Each row is a point. Two turns around zero, p and q, are shown by what they do to some points. Write where each new point lands after one turn and then the other. Backwards means that the second turn is done in reverse. Each puzzle has new turns, and all numbers are rounded.

Turn p:
[9.4 2.3] -> [5.7 7.8]
[-13.2 -17.9] -> [  1.5 -22.2]
[ 3.8 15.6] -> [-7.2 14.4]
Turn q:
[-11.6  17.0] -> [-7.1 19.3]
[  6.1 -18.8] -> [  1.3 -19.7]
[5.5 1.8] -> [5.8 0.4]
Where do these land?
p, then q: [-10.5 -14.7] -> [ -3.0 -17.8]
p, then q: [21.3  6.6] -> [16.3 15.3]
q, then p: [ 3.4 -9.0] -> [ 7.0 -6.6]
q, then p: [-18.2   8.4] -> [-20.0  -0.4]
p, then q: [4.0 8.7] -> [-0.2  9.6]

Turn p:
[-0.5 -0.8  4.0] -> [-1.3  0.9  3.8]
[  2.7 -21.2   3.0] -> [-15.3 -14.2   5.4]
[12.8 -4.2 -0.9] -> [  4.6 -12.4   2.8]
[ 8.1 -6.9  9.5] -> [-1.4 -7.9 11.8]
[-20.9  14.0 -24.4] -> [  0.5  18.1 -30.0]
[-2.1 19.0  8.9] -> [12.8 15.5  6.4]
Turn q:
[-3.8 17.7  3.8] -> [-8.7 10.5 12.5]
[-6.5 11.7  1.0] -> [-8.4  8.9  5.5]
[ 21.9 -24.7 -20.6] -> [ 33.6  -7.9 -17.9]
[-5.6 -7.2 -4.1] -> [-1.3 -0.9 -9.9]
[-3.8  7.6 17.0] -> [-13.0  -5.5  12.7]
[-2.2 -5.1  3.0] -> [-2.3 -5.1 -2.9]
Where do these land?
p, then q backwards: [ 2.7 -7.8 -7.4] -> [-4.0 -9.2  4.6]
p, then q: [-25.1  -5.8  15.4] -> [-26.4  12.0   7.9]
q, then p: [18.6  8.5  5.7] -> [ 3.5 -5.3 20.2]
p, then q: [  3.8   5.1 -13.6] -> [13.2  4.7 -5.4]

Turn p:
[8.6 8.3 2.9] -> [ 0.9 11.1  5.2]
[ 7.3  6.0 -1.5] -> [2.3 9.3 0.6]
[-4.5 -6.2  3.8] -> [-0.5 -8.2  2.4]
[ 10.6 -29.2   8.0] -> [ 24.0 -18.4  10.6]
[-8.6  5.2 10.4] -> [-12.0  -2.6   7.6]
[-13.4  15.9 -23.6] -> [-14.7   8.8 -26.4]
Turn q:
[-15.7  10.7   1.5] -> [-13.3   7.1 -11.7]
[  5.6 -23.1  -2.2] -> [  4.6 -20.6  11.2]
[ 16.4  -2.6 -10.2] -> [19.1 -3.1  2.1]
[-6.3 14.9 10.9] -> [-10.4  16.4  -1.6]
Where do these land?
q, then p backwards: [  2.4 -21.2  -7.5] -> [ -7.4 -20.1   7.2]
p, then q backwards: [-21.4  13.0   2.0] -> [-23.1  -1.9   9.7]
q, then p: [10.6 16.5 -2.2] -> [-0.7 19.7  0.0]
p, then q: [-0.6 -2.7 18.6] -> [-12.6   1.2  14.0]
q, then p: [  9.1  -5.6 -10.8] -> [14.8  1.9  2.9]

Turn p:
[ -1.3 -18.9 -20.1 -18.8] -> [ -2.2 -17.7 -24.6  13.8]
[ 12.8  -7.2  -2.8 -10.4] -> [12.6 -8.8 -9.7  0.2]
[ 5.7 17.0 -0.4  2.4] -> [  0.7  10.0  -0.8 -15.1]
[-4.8  7.3 10.5 23.0] -> [-2.7 18.5 19.1  1.2]
[-12.4   1.8  12.8   3.8] -> [-8.5 -1.9 16.1 -0.2]
Turn q:
[15.0 -3.1  4.0  8.7] -> [ 12.3 -10.0   2.3  -8.3]
[  0.3 -13.8  18.2   6.4] -> [11.0 -7.9 17.0  9.5]
[-7.4 16.2  7.7 -0.9] -> [ 3.6 19.0  1.5 -0.5]
[13.7 -3.1 -2.5 -9.9] -> [ -6.6  -8.0   4.3 -13.3]
[-21.6   3.8 -27.4  -4.3] -> [-20.3   6.9 -25.1  12.7]
Where do these land?
q, then p: [ 5.2 18.6  1.7 13.7] -> [ 10.0   2.8 -15.5 -14.7]
q, then p: [ -0.2  -9.3 -19.3 -11.6] -> [-18.0  -5.6  -3.3  15.1]
q, then p: [-15.4  19.9   8.2 -11.5] -> [-12.3  10.2   6.4 -23.2]
p, then q: [ 6.6 -8.0  4.8 -4.8] -> [  3.6 -11.0   2.7  -3.5]
p, then q: [  3.9 -21.2   4.6  14.1] -> [25.5 -4.6 -1.8 -3.3]

Turn p:
[ -5.0  -4.4  -1.6 -10.8  10.3  15.0] -> [-10.8  -0.5   3.6  -9.7  15.3  -6.1]
[-8.5 -5.3  5.7 -5.7 -8.1  3.3] -> [-12.4  -5.6  -7.1   2.0   0.3   1.9]
[ -2.1  15.0   6.8   3.4   4.7 -11.4] -> [  6.2  -6.2   8.6   2.4 -14.6  -8.4]
[-2.1 -4.6  0.5 11.4  0.1 20.5] -> [-14.1  16.6   5.9  -3.5   3.7   6.4]
[22.7 -4.8  7.3  6.9 -1.1  9.6] -> [  5.0  13.3  -3.7 -18.4  -4.9  12.4]
[  7.4 -11.6 -29.9  -0.9  -9.5  16.2] -> [  2.9  23.0 -14.4   6.3  25.4   2.5]
[ -2.0  28.2   8.6  -9.6  -6.0 -31.1] -> [ 16.4 -20.7  -4.8   9.2 -26.8 -21.1]
[-10.5 -12.5   2.6   5.3   9.7 -22.2] -> [  6.9 -20.0  12.0  11.7   1.6  12.5]
Turn q:
[11.6  6.7  1.9 -7.9 15.0 -5.8] -> [13.9 17.2 -2.2  1.0  2.8  0.1]
[ 14.7 -16.7 -25.4   6.5  -1.4 -25.4] -> [ 12.5  -4.9  -0.9  37.3 -15.4   4.4]
[-21.5  -7.9   3.1  -4.0 -16.3  12.9] -> [-18.2 -18.6  -7.9 -13.8  -4.9  -5.1]
[11.2 17.5 -4.6  3.7  8.4  1.0] -> [ 3.3 16.8  8.3  0.7  3.8 12.7]
[-24.6  10.7  -0.5 -10.1  13.5  10.9] -> [-19.9  13.5 -18.1 -12.5   7.3  -2.2]
[  7.6 -12.9   1.7   8.7  -2.6   4.6] -> [  7.3 -14.3   2.7   4.2   6.4   2.7]
[  2.8  -0.2  -2.2 -10.8 -15.7  11.0] -> [  1.1  -9.1  -1.6 -13.8 -12.6   7.8]
[-1.9  2.7 26.0 13.9 -1.0 -9.2] -> [  0.0  -0.7  19.7  -3.0  12.5 -20.3]
Where do these land?
q, then p: [-21.1   7.8  -8.0  -5.4 -25.2   4.6] -> [-23.1 -11.1 -15.4  18.5   4.2  -0.8]
q, then p: [ 8.5 -7.8 -6.2 17.1  2.5 13.9] -> [ -8.0   6.9  12.7 -12.6  11.1  10.4]
q, then p: [ 3.0  4.8 16.8 -3.8 16.0  2.1] -> [ 15.0  -7.2   6.0  -9.8  -0.3 -13.4]
p, then q backwards: [  9.6   6.9   5.6 -13.6  18.1  -2.7] -> [ 4.4 -4.6 22.4 -5.4 -9.0  6.2]
q, then p: [13.4 -6.8 -6.1  0.4 16.1 -2.0] -> [11.4 16.8  7.7 -7.3  0.1  0.9]
q, then p: [ 8.0  5.4 -8.4 -9.3  1.5 -2.6] -> [ 0.2 11.9 -7.7 -1.4 -4.9 -5.7]
p, then q backwards: [ -6.2 -19.1  -3.8  -7.9  17.1  -0.9] -> [ 3.4 -4.6  8.4 19.5  2.0 16.8]
q, then p: [-2.7  4.1 -5.0 27.2 -7.1 -5.8] -> [-17.3  -4.0  17.0   0.4 -10.3  12.9]
p, then q: [-12.3   4.7  15.2  -4.6 -39.1  -6.6] -> [-28.2 -22.2   0.4  17.2 -15.7  13.0]

Turn p:
[ -9.6  10.3 -15.9   2.2  -7.0   0.0  -2.7   4.5] -> [10.5 -4.6  4.6 -2.0 -6.3  3.0 18.1  0.4]
[  1.7   0.8 -19.1 -12.9 -10.5   2.3  -2.3  10.9] -> [ 11.2 -13.4   2.2  -7.8 -15.5   8.2   4.0  -8.9]
[ 1.0  4.2  5.3 -1.8  2.9 15.0  7.3 26.6] -> [ 22.2  -7.3   2.6  -4.1  15.5  10.8 -10.8  -1.8]
[ -6.1   1.4  12.2  -0.2   1.5  -6.7   5.8 -23.8] -> [-24.8   5.9   6.7   5.4   3.9  -4.0   2.5   8.5]
[ -5.7  -1.6 -18.2  -1.4   7.0 -12.8   9.8  17.0] -> [ 12.6 -14.4 -14.2  -5.4  -7.5   7.7   5.9  14.9]
[  6.1 -18.6  13.5   4.9   2.1   8.0   4.6 -34.4] -> [-29.7   8.0   2.1  25.7   0.6  -8.9 -11.8  -5.7]
[12.8 15.3 -7.7 10.6 11.1  7.9 -3.0  6.7] -> [  9.7  -2.0 -13.2  -2.3  15.5  -2.3  10.9 -13.0]
[ 11.1  -7.7  22.1  11.4 -13.3  -5.7   3.1 -12.3] -> [-12.3   4.7   9.2   4.5   4.6 -25.7 -14.4   1.8]
[-10.4  10.6  -0.8  -8.9  -0.4   4.4   1.1  20.3] -> [ 16.1  -3.5   7.3 -11.9   4.9  14.9   1.9   4.1]
[ -6.3 -26.0  26.3  15.6  -4.3   2.4 -14.2 -22.0] -> [-13.6  31.1   9.0  22.5  -5.0 -16.6 -17.5   4.2]
[  5.4  11.4 -17.7 -19.5  10.9 -14.9  -9.5   6.6] -> [ -1.8  -4.5 -16.3 -24.7 -10.7  12.9  11.3  -4.4]
Turn q:
[  6.4  -5.6  -6.3   9.9   6.8  -3.3  -6.4 -11.3] -> [ 1.4 -4.6 -5.5 10.1  9.8  2.3 -3.1 13.1]
[  9.2 -13.0  21.1  13.9  -4.5 -17.1  -5.7 -17.5] -> [ 9.6 -9.0  3.1 14.3 27.6 17.3  8.2 -5.3]
[-17.4  13.8  12.3  15.5 -13.1 -17.7   8.0  17.8] -> [ -6.5 -17.5   1.5 -16.2  11.8 -13.6   3.7 -28.3]
[ 14.1  -4.6   4.0   6.4  20.1 -16.5  -9.3  -1.3] -> [-9.0 -2.5  7.4  4.1 20.9  3.1 10.0 18.3]
[ 12.9  -7.6 -19.0 -20.0  -4.9  16.8   5.7   4.1] -> [  8.6  16.0  -9.0 -10.6 -23.0   7.8  -1.4  15.1]
[-22.2   2.0 -15.5 -19.3   0.8   6.8  -8.5  11.9] -> [-12.3  22.9  -3.5  -8.8 -11.1 -13.1 -16.9  -4.9]
[ -2.7 -16.4  12.8  15.1  14.4 -12.1   6.0  -1.8] -> [  6.5 -10.8  18.4  -0.1  22.6   2.2  -5.2   4.9]
[ -5.6  19.1  -6.3 -14.3 -16.1   2.7  13.0  -1.5] -> [ -9.6  -3.4  -9.7  -7.6 -23.1   6.6  -1.5 -15.6]
[ 7.3 -3.5 20.2  5.8  5.2 -4.3 -9.2  3.6] -> [ 3.5  1.6 11.7  6.7 14.4 -1.5 15.6 -2.0]
[  9.4   3.6 -15.3   0.6 -13.3  24.5  -0.1  -5.3] -> [ 14.2   1.5 -18.5   6.6 -22.5  -3.0   0.5   6.1]
[-11.4  12.4  -8.0 -13.7   4.5  20.2   6.4   1.4] -> [ -6.5   5.8   4.0   1.3 -27.4  -8.2  -9.6  -1.5]
Where do these land?
q, then p: [ -0.9  -6.0  -5.6  -6.0  13.7  -8.3 -21.5   0.1] -> [10.4  6.5 -5.9 -8.2 13.3  8.6 14.4 10.7]
p, then q: [  2.0  23.0   4.8   1.5   5.3 -12.6  -7.5   0.1] -> [-16.6   1.9  11.6 -10.9 -12.4   9.3  -5.0   2.0]
p, then q: [  8.2 -10.1  -5.6   9.9 -37.0   5.1   7.2  -5.0] -> [ 11.4  -6.2  -1.0   1.9  32.3  17.2   8.0 -13.9]
q, then p: [ 14.4 -11.8   0.5   4.5   7.0   8.1 -14.3  -9.5] -> [ 16.7  -6.2 -11.7  -1.0  15.9  -8.3   1.3  -0.5]
q, then p: [ 10.4   3.5  25.1 -10.5  10.7  -3.1   5.3  -0.7] -> [ -5.3  -1.5  14.5   9.9  21.3   0.4 -12.9   7.5]
p, then q: [  3.4   9.6  -9.5   5.8 -15.4  10.5 -10.7   4.6] -> [  3.3 -10.8   2.6   5.5   0.5  22.1   7.4   0.3]
q, then p: [-59.1  -1.2  -0.5   7.6   4.4   9.0  14.4  13.7] -> [-29.6  43.1   3.1 -22.5 -24.4 -14.5   0.8  -0.7]
p, then q: [  3.5   1.9  -2.8 -16.1   9.7   5.7   1.6  -3.6] -> [  5.2   6.8   0.5   9.9  -9.7  -2.9 -12.2   0.6]
p, then q: [ 9.3  8.8  2.3  6.4  3.4  3.8 10.8 -7.1] -> [ -3.6  -3.5   9.3   0.3   8.6   0.2 -12.5   7.9]
p, then q: [ 11.8  -8.6  -8.9   7.3 -12.5 -13.2   8.5  19.4] -> [  5.6  12.5 -12.8 -13.9  16.2  13.1   8.3   8.8]
q, then p: [ -3.0  -9.0   0.1 -10.3  10.7  -4.9   6.1 -12.1] -> [ 9.8 14.3  7.5  1.6  8.5  5.0 -3.0 -7.3]
